Every row gives one point. To make a cloud, some directions were put in groups of two or more. Within a group, all points are equally far from the middle, so they leave a hole (a ring in 2 directions, a hollow ball in 3). The other directions are filled evenly. Then the cloud was stretched, turned, moved and blurred a little. How many holes are there, and how many directions does each take, smallest first?

Cloud (22 x 3):
[[ 0.09 -0.56  0.05]
 [ 0.04  0.20 -0.14]
 [ 0.39 -0.18 -0.01]
 [-0.36  0.01  0.26]
 [ 0.32  0.23 -0.01]
 [ 0.12 -0.17  0.59]
 [ 0.20  0.35  0.03]
 [-0.31 -0.48  0.16]
 [-0.39  0.01  0.04]
 [-0.31 -0.40  0.22]
 [ 0.56  0.20  0.32]
 [ 0.43  0.27  0.12]
 [ 0.18  0.42  0.11]
 [ 0.03  0.55  0.34]
 [ 0.48  0.32  0.20]
 [ 0.16 -0.32  0.37]
 [ 0.28 -0.36  0.14]
 [ 0.08  0.55  0.29]
 [-0.31  0.09 -0.04]
 [-0.26  0.16  0.02]
 [ 0.34  0.51  0.24]
 [-0.33  0.03  0.35]]
Holes: 1 (2)

Cloud (31 x 4):
[[ 0.06  0.20  0.10  0.60]
 [ 0.18 -0.05  0.23  0.54]
 [ 0.06  0.45 -0.17 -0.33]
 [-0.19  0.64  0.10  0.05]
 [-0.43  0.26 -0.35 -0.14]
 [-0.38  0.45  0.27  0.02]
 [-0.23 -0.17 -0.48 -0.13]
 [-0.28  0.51 -0.17  0.19]
 [-0.24 -0.33 -0.06  0.34]
 [-0.11  0.17  0.51  0.27]
 [ 0.07 -0.02  0.24 -0.29]
 [ 0.03  0.59 -0.05 -0.21]
 [-0.52  0.28 -0.21  0.06]
 [-0.15 -0.33  0.21  0.30]
 [-0.12 -0.31 -0.40 -0.14]
 [ 0.09  0.31 -0.09  0.53]
 [-0.51  0.34  0.00  0.17]
 [ 0.26  0.52  0.09 -0.14]
 [ 0.43 -0.10 -0.01 -0.06]
 [-0.04  0.36  0.48  0.22]
 [-0.54  0.09  0.03 -0.23]
 [-0.02 -0.43 -0.24  0.03]
 [-0.28  0.44 -0.34  0.08]
 [-0.56 -0.12 -0.03  0.13]
 [-0.50  0.40  0.13  0.06]
 [-0.31  0.06 -0.36  0.30]
 [-0.38 -0.32 -0.26 -0.01]
 [-0.52 -0.21 -0.08  0.12]
 [ 0.22  0.09 -0.20  0.51]
 [-0.17  0.25 -0.48  0.16]
 [ 0.14  0.23 -0.50  0.02]]
Holes: 1 (4)

Cloud (50 x 6):
[[-0.24 -0.35  0.23 -0.52 -0.14  0.37]
 [ 0.35  0.05  0.15 -0.43 -0.14 -0.25]
 [ 0.24  0.02 -0.14  0.13  0.12 -0.42]
 [ 0.04  0.16  0.36 -0.18  0.17 -0.17]
 [-0.31  0.41  0.20 -0.25 -0.02  0.26]
 [ 0.31  0.18 -0.12 -0.45 -0.16 -0.04]
 [-0.09 -0.31 -0.61 -0.38 -0.15 -0.16]
 [-0.33  0.29  0.17 -0.38 -0.03 -0.31]
 [-0.50 -0.48 -0.30 -0.29  0.23  0.02]
 [ 0.18 -0.08 -0.61 -0.11  0.09  0.33]
 [-0.34  0.26 -0.10  0.18  0.27  0.21]
 [-0.62 -0.47 -0.37 -0.18  0.22 -0.21]
 [ 0.15 -0.16 -0.58 -0.13  0.01 -0.40]
 [ 0.11 -0.39 -0.28  0.07 -0.19  0.00]
 [-0.16  0.02 -0.44 -0.23 -0.43  0.26]
 [-0.69  0.18 -0.36 -0.24  0.03  0.55]
 [ 0.00 -0.07 -0.04  0.33 -0.47 -0.27]
 [-0.16  0.07  0.50 -0.42 -0.11 -0.01]
 [-0.39 -0.03  0.20 -0.18 -0.54  0.58]
 [ 0.05 -0.39 -0.29 -0.13 -0.42  0.02]
 [-0.19 -0.47  0.16 -0.42 -0.06  0.32]
 [-0.15 -0.30 -0.58 -0.25 -0.22 -0.05]
 [-0.18 -0.11  0.19 -0.35  0.33 -0.47]
 [-0.51  0.28 -0.32  0.10  0.10 -0.27]
 [-0.21 -0.04  0.03 -0.24  0.53 -0.38]
 [-0.26 -0.33  0.41 -0.47 -0.19  0.15]
 [-0.11  0.26 -0.59 -0.27 -0.21  0.10]
 [-0.07  0.27  0.10  0.09  0.27  0.00]
 [-0.25  0.00 -0.12 -0.05 -0.63  0.14]
 [-0.24  0.29 -0.31 -0.35 -0.38 -0.23]
 [-0.14 -0.27 -0.14 -0.67 -0.13  0.29]
 [-0.60  0.15 -0.01 -0.45 -0.03  0.23]
 [-0.30  0.08  0.04  0.15 -0.48  0.21]
 [-0.24  0.05  0.36 -0.07  0.25  0.47]
 [-0.26 -0.03 -0.50 -0.66 -0.23 -0.13]
 [ 0.01 -0.11 -0.21 -0.10  0.57 -0.35]
 [-0.12  0.45 -0.01 -0.55  0.22  0.38]
 [-0.18  0.40  0.20 -0.20 -0.18 -0.19]
 [-0.01  0.27  0.22 -0.49  0.01 -0.05]
 [-0.17  0.06 -0.04 -0.44  0.60  0.16]
 [-0.03 -0.11 -0.11 -0.08  0.51 -0.56]
 [-0.33  0.36 -0.30 -0.63 -0.08  0.34]
 [ 0.26 -0.32  0.01  0.21 -0.05  0.24]
 [-0.17 -0.18  0.59 -0.22 -0.02  0.13]
 [-0.33 -0.13 -0.35  0.04 -0.42 -0.09]
 [ 0.12  0.26 -0.23 -0.12  0.44 -0.22]
 [ 0.19 -0.29 -0.30 -0.31 -0.35  0.15]
 [-0.47  0.14 -0.07  0.12 -0.23 -0.01]
 [ 0.21  0.32  0.05 -0.54 -0.33  0.44]
 [-0.33  0.21  0.14 -0.35  0.22 -0.41]]
Holes: 1 (4)

Cloud (51 x 6):
[[ 0.10  0.50  0.23 -0.49  0.41 -0.17]
 [-0.02  0.22  0.16 -0.12  0.32  0.55]
 [-0.03  0.33 -0.32  0.01  0.63 -0.34]
 [-0.13 -0.04 -0.43 -0.47  0.33 -0.31]
 [-0.04  0.32 -0.38  0.01  0.35 -0.54]
 [ 0.05 -0.25 -0.07  0.44 -0.33 -0.26]
 [ 0.45  0.21  0.06 -0.02  0.23 -0.47]
 [ 0.67 -0.17 -0.12  0.08  0.11  0.02]
 [ 0.06 -0.20  0.15 -0.36  0.28  0.45]
 [-0.06 -0.36 -0.29  0.01  0.06  0.33]
 [-0.20  0.15  0.01 -0.62  0.22 -0.36]
 [-0.31  0.14 -0.42  0.18 -0.24 -0.18]
 [ 0.71 -0.02 -0.06  0.04  0.09 -0.02]
 [-0.59  0.00 -0.01 -0.02  0.07 -0.01]
 [-0.18 -0.10  0.42 -0.05  0.67 -0.09]
 [-0.09  0.18 -0.06 -0.26 -0.37  0.08]
 [ 0.47 -0.30 -0.14  0.05  0.46 -0.20]
 [ 0.03  0.06 -0.52 -0.40  0.08  0.04]
 [ 0.26  0.19 -0.02  0.13  0.17 -0.62]
 [ 0.19 -0.47 -0.13  0.16 -0.15  0.20]
 [ 0.04  0.21  0.11 -0.46  0.41  0.41]
 [-0.31  0.53  0.21  0.13  0.24 -0.17]
 [ 0.18  0.17  0.03 -0.19  0.82  0.08]
 [-0.47  0.10 -0.01 -0.04 -0.23 -0.41]
 [-0.26  0.51  0.16  0.11  0.16  0.23]
 [ 0.12 -0.03  0.40  0.55  0.20 -0.08]
 [ 0.27  0.00 -0.08 -0.47 -0.29 -0.15]
 [-0.31 -0.12 -0.43  0.29  0.49 -0.32]
 [ 0.32  0.40 -0.50 -0.16  0.22 -0.01]
 [ 0.33  0.28 -0.45 -0.05 -0.17 -0.02]
 [ 0.19  0.27  0.32 -0.39 -0.28  0.15]
 [ 0.68  0.18  0.33 -0.12  0.23 -0.02]
 [-0.15 -0.23  0.46  0.11 -0.33 -0.17]
 [ 0.36 -0.30  0.41 -0.36  0.00  0.23]
 [-0.17 -0.54  0.17  0.15  0.01 -0.41]
 [-0.10  0.55 -0.06  0.25  0.21  0.28]
 [-0.17 -0.42  0.39  0.02 -0.08 -0.44]
 [-0.28  0.44  0.08  0.25  0.33  0.19]
 [ 0.31  0.08  0.15  0.57 -0.11  0.01]
 [ 0.22  0.12  0.49  0.18  0.28 -0.39]
 [ 0.29  0.59  0.09 -0.39  0.29  0.13]
 [ 0.11  0.60 -0.08  0.04  0.20  0.36]
 [-0.57  0.00  0.01 -0.03  0.09  0.06]
 [-0.40  0.46  0.26  0.04  0.25 -0.15]
 [ 0.10  0.37 -0.49  0.18  0.17  0.26]
 [ 0.23  0.55 -0.25  0.00  0.25  0.29]
 [-0.03 -0.10 -0.01  0.61  0.41  0.05]
 [-0.23  0.13  0.51 -0.12 -0.11 -0.46]
 [-0.15  0.07 -0.18 -0.61  0.20 -0.32]
 [-0.33  0.51  0.14  0.19  0.29 -0.02]
 [-0.19 -0.27 -0.35  0.04  0.05  0.30]]
Holes: 3 (2, 2, 2)

Cloud (76 x 8):
[[ 0.34 -0.23  0.28  0.41  0.58 -0.12 -0.25 -0.13]
 [ 0.31 -0.19  0.12 -0.41  0.01 -0.07 -0.10  0.46]
 [ 0.63  0.15 -0.18 -0.20 -0.07 -0.39  0.29 -0.09]
 [ 0.26 -0.72  0.33  0.05  0.50 -0.02 -0.07  0.10]
 [ 0.53 -0.46  0.11 -0.03  0.19 -0.32 -0.39 -0.43]
 [ 0.35 -0.21 -0.23  0.41  0.59 -0.21  0.07 -0.20]
 [ 0.36  0.23  0.13  0.26 -0.27 -0.06 -0.28 -0.67]
 [ 0.57  0.00  0.09  0.69 -0.02 -0.07 -0.23  0.01]
 [ 0.62  0.13 -0.24  0.06 -0.33 -0.52 -0.20  0.04]
 [-0.45  0.12  0.21  0.31 -0.02  0.02 -0.34 -0.27]
 [-0.18 -0.14  0.45 -0.20 -0.19  0.10  0.29  0.08]
 [ 0.00 -0.27  0.19  0.29  0.73 -0.28 -0.09 -0.01]
 [ 0.54 -0.49 -0.33  0.08  0.28  0.13 -0.21  0.16]
 [ 0.54  0.05  0.03  0.22  0.63 -0.23 -0.05 -0.10]
 [ 0.28 -0.55 -0.01  0.42  0.13 -0.26  0.23  0.18]
 [-0.13  0.26 -0.23  0.30  0.03  0.09  0.39  0.06]
 [ 0.46 -0.56 -0.32  0.11  0.04 -0.31 -0.42  0.09]
 [-0.41 -0.03  0.08 -0.21  0.41  0.34  0.13  0.01]
 [-0.30 -0.43  0.34 -0.47  0.12 -0.28 -0.09 -0.58]
 [ 0.25  0.06  0.27 -0.31  0.33  0.27 -0.29  0.12]
 [ 0.51 -0.49 -0.11 -0.07  0.21  0.25 -0.40 -0.02]
 [-0.39 -0.21  0.38  0.02 -0.03  0.26  0.31 -0.06]
 [ 0.02 -0.07  0.00  0.32 -0.40 -0.27 -0.51  0.01]
 [-0.24 -0.47  0.30 -0.13  0.10 -0.48 -0.13 -0.01]
 [ 0.04  0.16  0.08  0.23  0.30  0.11  0.54 -0.52]
 [-0.04  0.07 -0.08  0.37  0.31  0.15 -0.40  0.14]
 [-0.39  0.01  0.10 -0.28 -0.32  0.10 -0.37 -0.61]
 [ 0.35 -0.23 -0.36 -0.31  0.21  0.17 -0.12  0.16]
 [ 0.12 -0.34 -0.05 -0.42 -0.10 -0.52 -0.36  0.11]
 [ 0.24 -0.30  0.04  0.39  0.43 -0.41  0.38  0.00]
 [ 0.09 -0.18 -0.25 -0.01  0.26  0.17  0.56 -0.10]
 [ 0.21 -0.04  0.45  0.16 -0.34  0.01  0.37 -0.24]
 [ 0.40  0.04 -0.07 -0.08 -0.39 -0.20 -0.53 -0.54]
 [-0.27 -0.12 -0.24 -0.17  0.19 -0.43 -0.07 -0.29]
 [ 0.19  0.17 -0.16  0.04 -0.50 -0.11 -0.48 -0.47]
 [-0.10 -0.54 -0.09  0.21  0.14  0.32 -0.33  0.03]
 [ 0.39 -0.28  0.34  0.05  0.06 -0.55  0.04  0.13]
 [ 0.27  0.32  0.53  0.04 -0.09  0.18 -0.31 -0.04]
 [-0.10 -0.28 -0.23 -0.43 -0.06  0.06 -0.47 -0.34]
 [-0.23 -0.44 -0.07  0.19  0.40 -0.08  0.32 -0.41]
 [-0.02  0.03  0.44 -0.37 -0.47 -0.40 -0.18 -0.40]
 [ 0.31  0.41  0.29  0.17 -0.34 -0.25  0.09  0.18]
 [ 0.52 -0.30  0.51  0.03 -0.24 -0.18 -0.26 -0.19]
 [ 0.15 -0.24  0.15  0.13  0.14  0.39 -0.22  0.38]
 [-0.31 -0.25  0.17 -0.11 -0.23 -0.48 -0.30 -0.13]
 [-0.39 -0.16  0.13 -0.04 -0.25 -0.44 -0.17 -0.45]
 [-0.05  0.49  0.26  0.34 -0.10  0.31  0.19 -0.11]
 [ 0.40  0.20  0.02  0.02 -0.73 -0.15  0.06 -0.33]
 [ 0.21  0.03  0.30  0.21  0.72 -0.07  0.33 -0.06]
 [-0.19 -0.04 -0.21  0.33 -0.02 -0.18  0.29 -0.49]
 [ 0.16  0.03  0.36 -0.26 -0.68 -0.04  0.03 -0.39]
 [-0.11 -0.29  0.05 -0.36 -0.15 -0.29  0.10 -0.74]
 [ 0.09  0.24  0.18 -0.52 -0.23  0.18  0.26 -0.42]
 [ 0.49 -0.42  0.39 -0.29  0.28  0.09  0.06 -0.24]
 [ 0.47  0.28  0.05  0.20  0.11 -0.07  0.58 -0.22]
 [ 0.50  0.01  0.56  0.17  0.30 -0.02 -0.08 -0.02]
 [-0.33 -0.39  0.20 -0.39 -0.13  0.08 -0.01  0.17]
 [ 0.40  0.21  0.12 -0.26 -0.17 -0.13  0.05  0.40]
 [ 0.30 -0.25  0.06  0.58  0.32 -0.04 -0.30 -0.33]
 [ 0.36 -0.44 -0.07 -0.55 -0.23 -0.38 -0.29 -0.37]
 [ 0.30 -0.36 -0.03  0.01 -0.31 -0.55  0.21 -0.04]
 [ 0.27  0.24  0.01  0.08 -0.27 -0.06  0.59 -0.06]
 [-0.03  0.24 -0.03  0.42  0.24  0.07  0.57 -0.01]
 [-0.37 -0.34  0.16  0.47  0.27  0.01 -0.17 -0.25]
 [ 0.72 -0.21 -0.21  0.20  0.14  0.18  0.05  0.31]
 [ 0.29  0.12  0.50 -0.20  0.34 -0.23  0.09 -0.42]
 [ 0.62 -0.04 -0.07  0.29 -0.06 -0.37  0.17  0.40]
 [ 0.16 -0.39  0.23  0.08  0.48  0.31  0.15  0.32]
 [ 0.04 -0.34  0.19  0.03  0.23 -0.37  0.50  0.00]
 [ 0.66 -0.33  0.08 -0.18  0.32  0.01  0.25 -0.25]
 [-0.20 -0.43 -0.15  0.21  0.19 -0.23 -0.24  0.19]
 [ 0.33  0.36 -0.28  0.26  0.03 -0.17 -0.17  0.31]
 [ 0.44 -0.17 -0.19 -0.20  0.23  0.16  0.32  0.27]
 [ 0.18 -0.08 -0.15  0.51 -0.36 -0.06 -0.32 -0.36]
 [-0.51 -0.27  0.26 -0.11  0.13 -0.02  0.40 -0.36]
 [ 0.18  0.03 -0.37  0.10 -0.18  0.12 -0.45 -0.27]]
Holes: 1 (8)

Cloud (93 x 9):
[[ 0.14 -0.15 -0.35  0.38  0.33  0.06 -0.15 -0.45 -0.20]
 [ 0.28 -0.52 -0.67 -0.16  0.09 -0.27  0.37  0.45 -0.08]
 [ 0.10  0.03 -0.08  0.41 -0.37  0.22 -0.22 -0.57 -0.49]
 [-0.25  0.13 -0.07  0.16 -0.44 -0.67 -0.18  0.01  0.02]
 [-0.09  0.08 -0.29  0.26  0.13  0.05  0.12  0.21  0.54]
 [ 0.21 -0.17 -0.25  0.53 -0.04  0.16 -0.61  0.01 -0.29]
 [-0.46 -0.08 -0.16  0.13  0.19  0.03  0.10 -0.04 -0.21]
 [ 0.34 -0.88 -0.52 -0.24  0.17 -0.16  0.26 -0.02  0.01]
 [ 0.21 -0.77  0.08 -0.38 -0.15  0.05 -0.47 -0.01 -0.17]
 [ 0.47  0.37 -0.28  0.05 -0.44  0.32 -0.25 -0.07  0.29]
 [ 0.20 -0.02 -0.17 -0.31  0.21 -0.55 -0.39  0.19  0.16]
 [-0.29  0.59 -0.14 -0.27  0.01  0.16 -0.15 -0.22  0.08]
 [ 0.19  0.15  0.02 -0.23 -0.25 -0.34 -0.26 -0.02  0.26]
 [ 0.21  0.54 -0.52  0.02  0.08  0.17  0.22  0.40  0.24]
 [ 0.38 -0.08  0.17 -0.08 -0.60 -0.33 -0.22  0.21 -0.55]
 [ 0.31 -0.35 -0.09  0.10 -0.72 -0.43  0.37  0.14 -0.18]
 [ 0.45 -0.11  0.44 -0.01 -0.28  0.16 -0.39  0.11 -0.30]
 [ 0.29  0.30 -0.07 -0.02 -0.04 -0.68  0.02 -0.11 -0.03]
 [-0.04 -0.11 -0.63  0.00 -0.21  0.01 -0.08  0.03  0.36]
 [-0.04  0.00 -0.50 -0.08  0.67 -0.03  0.28 -0.13  0.14]
 [ 0.08  0.47  0.06 -0.28  0.54  0.02  0.41 -0.26 -0.07]
 [ 0.12  0.00 -0.68  0.12  0.00  0.39 -0.30  0.02 -0.14]
 [ 0.15 -0.11  0.02 -0.10  0.40  0.57 -0.09  0.27  0.15]
 [-0.27  0.33  0.04 -0.04 -0.22 -0.31  0.55  0.44 -0.04]
 [ 0.33 -0.21 -0.45 -0.66 -0.24  0.12 -0.15  0.37  0.07]
 [ 0.15  0.03 -0.33  0.21 -0.28 -0.02 -0.39 -0.10 -0.52]
 [-0.13 -0.06  0.06  0.09  0.04  0.12  0.35 -0.49  0.05]
 [-0.55  0.50 -0.14 -0.21  0.19  0.19 -0.12  0.14 -0.28]
 [-0.20  0.24 -0.04 -0.19  0.39  0.26 -0.50 -0.22 -0.39]
 [ 0.54  0.45  0.02  0.07  0.04 -0.29 -0.06  0.39 -0.08]
 [-0.47  0.18  0.10 -0.11  0.09  0.25  0.27 -0.45  0.10]
 [-0.11 -0.28 -0.22  0.17  0.38  0.24  0.02  0.35  0.10]
 [ 0.12 -0.56 -0.08  0.20  0.24  0.20 -0.13 -0.13 -0.22]
 [-0.13 -0.01 -0.26 -0.14  0.16  0.17  0.15  0.03 -0.62]
 [ 0.26  0.20 -0.18  0.25 -0.12 -0.12  0.62  0.03 -0.17]
 [-0.21  0.21  0.17 -0.08 -0.30 -0.29 -0.03 -0.41 -0.28]
 [-0.09 -0.28 -0.19 -0.20 -0.26 -0.05  0.10 -0.13  0.60]
 [ 0.23 -0.60 -0.15  0.37 -0.25 -0.09 -0.36  0.24 -0.39]
 [ 0.21  0.06 -0.70 -0.13  0.51  0.14  0.17  0.16 -0.06]
 [ 0.35 -0.22  0.02  0.11  0.08  0.23 -0.24 -0.29 -0.44]
 [ 0.36  0.06 -0.09 -0.09 -0.25 -0.78  0.20  0.17 -0.57]
 [ 0.03  0.45  0.40  0.54 -0.24  0.50 -0.26 -0.52 -0.03]
 [ 0.15 -0.30  0.18 -0.22 -0.46  0.03 -0.02 -0.46  0.21]
 [ 0.12  0.04  0.26  0.08 -0.08 -0.07  0.01  0.39 -0.56]
 [-0.08  0.47 -0.29  0.24  0.23  0.16  0.01  0.34  0.02]
 [-0.20  0.72  0.16  0.45 -0.21  0.23 -0.53 -0.10 -0.16]
 [-0.16  0.14  0.39  0.02 -0.02 -0.19  0.06  0.62 -0.36]
 [ 0.40 -0.40  0.11  0.39 -0.08 -0.13  0.06  0.06  0.35]
 [-0.04 -0.36  0.00 -0.38 -0.58  0.26  0.24 -0.01 -0.25]
 [-0.17 -0.16 -0.13 -0.23 -0.60 -0.24 -0.06  0.41  0.00]
 [-0.19  0.27 -0.24  0.45  0.39 -0.04  0.19 -0.06 -0.02]
 [ 0.10 -0.25 -0.76 -0.29 -0.09  0.24 -0.09 -0.20 -0.28]
 [ 0.46 -0.63  0.02  0.06 -0.29 -0.04 -0.02 -0.10 -0.04]
 [-0.10  0.21 -0.39  0.13 -0.04 -0.69 -0.01 -0.20  0.00]
 [ 0.46 -0.02 -0.43 -0.21  0.10 -0.14  0.22  0.47  0.14]
 [ 0.03 -0.27  0.20  0.46 -0.58 -0.44 -0.24 -0.42 -0.26]
 [ 0.21  0.27 -0.59  0.46  0.16 -0.17  0.31  0.31 -0.45]
 [-0.22  0.37 -0.08 -0.40  0.10  0.06 -0.03  0.30  0.35]
 [-0.50  0.29  0.23 -0.20  0.04 -0.26  0.65  0.05 -0.10]
 [ 0.51 -0.23 -0.03 -0.14 -0.15 -0.16  0.07  0.33  0.15]
 [-0.14 -0.37 -0.32  0.05  0.14  0.66  0.27  0.28 -0.35]
 [ 0.61  0.03 -0.75  0.16 -0.05  0.10 -0.13  0.32  0.06]
 [ 0.24  0.10 -0.08  0.26  0.25  0.42  0.04  0.04  0.25]
 [ 0.12 -0.53 -0.13 -0.42  0.35 -0.01  0.32  0.15  0.07]
 [-0.21  0.66  0.06 -0.17  0.12  0.32  0.03 -0.24 -0.48]
 [ 0.14 -0.63  0.03  0.33 -0.29 -0.42 -0.01 -0.31 -0.16]
 [ 0.59 -0.44  0.21 -0.14 -0.17 -0.22 -0.28  0.12 -0.34]
 [-0.25 -0.20  0.36  0.38 -0.46 -0.15 -0.21 -0.01 -0.28]
 [-0.07  0.25  0.62  0.11 -0.32 -0.60  0.19  0.12 -0.04]
 [ 0.14  0.08 -0.26 -0.36  0.37 -0.28  0.34  0.12 -0.31]
 [-0.43 -0.11  0.36 -0.24 -0.15 -0.18  0.08 -0.33 -0.30]
 [-0.13 -0.11  0.05  0.53  0.20  0.24 -0.12  0.17  0.14]
 [-0.23 -0.49 -0.34 -0.23 -0.16 -0.67  0.11  0.11 -0.11]
 [-0.21  0.47  0.03 -0.06  0.23  0.32 -0.11 -0.08  0.35]
 [ 0.08  0.18  0.51  0.27 -0.52  0.21 -0.35 -0.39  0.05]
 [ 0.08  0.55 -0.26  0.07  0.06  0.19 -0.32  0.31 -0.29]
 [ 0.00 -0.15 -0.42  0.13  0.38  0.09  0.01 -0.34  0.01]
 [-0.01  0.36 -0.38 -0.12  0.08 -0.10  0.13  0.61  0.19]
 [ 0.84 -0.36 -0.11  0.41 -0.30  0.41 -0.42  0.32 -0.30]
 [ 0.18  0.50 -0.40  0.55 -0.08 -0.05  0.01  0.39 -0.26]
 [-0.08  0.21 -0.40  0.06 -0.07  0.18  0.00 -0.37  0.43]
 [ 0.32  0.27 -0.12 -0.24  0.07  0.01 -0.14  0.38 -0.26]
 [ 0.57 -0.11 -0.07  0.33 -0.10  0.40  0.26 -0.20 -0.36]
 [ 0.30  0.43 -0.23  0.50  0.19  0.17  0.19  0.21 -0.30]
 [-0.53  0.00 -0.09 -0.27 -0.19 -0.08  0.45  0.14 -0.21]
 [ 0.40  0.13 -0.26  0.06 -0.42 -0.37  0.04  0.06 -0.44]
 [ 0.34  0.07 -0.08  0.18 -0.15  0.49 -0.32  0.07 -0.09]
 [ 0.04  0.46 -0.05  0.37 -0.02  0.24 -0.68  0.05 -0.41]
 [ 0.17  0.41 -0.22 -0.17 -0.17 -0.51  0.19  0.16  0.05]
 [ 0.28 -0.48  0.26 -0.03 -0.42 -0.78 -0.34  0.21 -0.38]
 [-0.10  0.12  0.06  0.13  0.01  0.39  0.12  0.28  0.10]
 [-0.15  0.10 -0.31 -0.33  0.56  0.14  0.14  0.19  0.10]
 [ 0.35 -0.33  0.23 -0.35  0.11 -0.57  0.33 -0.20 -0.03]]
Holes: 0
